Each row is a point. A path goes straight from each point to the next, and from the last back to the first. The post is the endless flat space through its rows: a point in 2 columns, a line in 3, a plane in 4, and so on, so that a path can go around it. How many times does the path go around the post? Going back the other way cancels.
In the rows, 100 means zero.

Post (1 x 2)
array([[74, 91]])
Path (24 x 2)
array([[ 62,  38],
       [ 50,  82],
       [ 31, 135],
       [ 97, 119],
       [ 97, 133],
       [ 60, 129],
       [ 21,  88],
       [ 73,  30],
       [ 93,  81],
       [ 93, 103],
       [112,  65],
       [ 54,  45],
       [ 21,  90],
       [ 72, 117],
       [102, 103],
       [114,  72],
       [ 59,  37],
       [ 94,  51],
       [ 98,  66],
       [ 60,  41],
       [  5,  75],
       [ 40, 126],
       [ 94, 108],
       [113,  83]])
Times around: 2

Post (8 x 9)
array([[ 78,  60,  68,  98,  80, 139, 102,  67, 158],
       [104, 110,  80, 124, 117,  93,  87,  72, 151],
       [117, 102, 101,  83, 130,  98,  95,  91,  46],
       [ 82, 143, 107,  83,  42, 101, 150,  96,  62],
       [ 68,  49, 104,  98,  82,  80,  90,  58, 140],
       [108,  88,  84,  84, 109,  86, 102,  99, 122],
       [113,  97,  92, 114, 150, 108,  61, 127,  97],
       [112, 103, 142, 133,  85,  78, 155,  69, 118]])
Path (25 x 9)
array([[ 69, 104, 151,  85,  49, 131, 104, 110, 113],
       [ 90,  33, 137,  84, 133,   5, 123,  45, 195],
       [ 83,  95,  82,  98,  97,  91, 103,  66, 115],
       [ 80,  70,  89, 107,  59,  93, 117,  80,  47],
       [ 97, 130, 102,  64,  64,  49, 119,  54,  91],
       [ 62,  68,  89, 105, 111,  78,  47,  73, 169],
       [ 78, 124, 126, 123, 104,  73, 102,  94, 126],
       [ 76,  73, 102, 124,  67, 122, 173,  89, 118],
       [ 60,  86,  90,  92,  37, 121, 118,  77,  73],
       [133,  72, 122, 120, 125,  89, 112,  78, 125],
       [ 59, 102, 107,  73,  42, 159, 108,  90, 104],
       [ 82,  70,  86,  95, 137,  93,  97,  76, 177],
       [ 95, 109, 105, 153,  73, 107, 152, 119, 102],
       [121,  68, 120, 138, 102,  94, 117,  91, 123],
       [119, 150,  61,  64, 118,  79,  69,  84, 111],
       [ 94,  77, 137, 102, 134,  57, 100, 111, 137],
       [ 59,  81,  86,  93,  66, 117, 135, 108, 103],
       [119,  77,  82,  96,  99,  50, 116, 101, 110],
       [ 64,  64, 170, 148,  25, 140, 140,  95, 143],
       [ 87,  37, 140,  74, 111, 146, 102,  55, 122],
       [ 30, 119,  73,  93,  36, 119, 115,  58, 106],
       [ 64,  88,  81,  80,  41, 128, 131, 110,  85],
       [ 86,  45, 138,  99,  54, 127, 104,  80,  50],
       [ 59, 109, 101,  77,  34,  96,  96, 110,  80],
       [ 99,  50,  85,  98, 108,  77,  62,  40, 125]])
Times around: 5
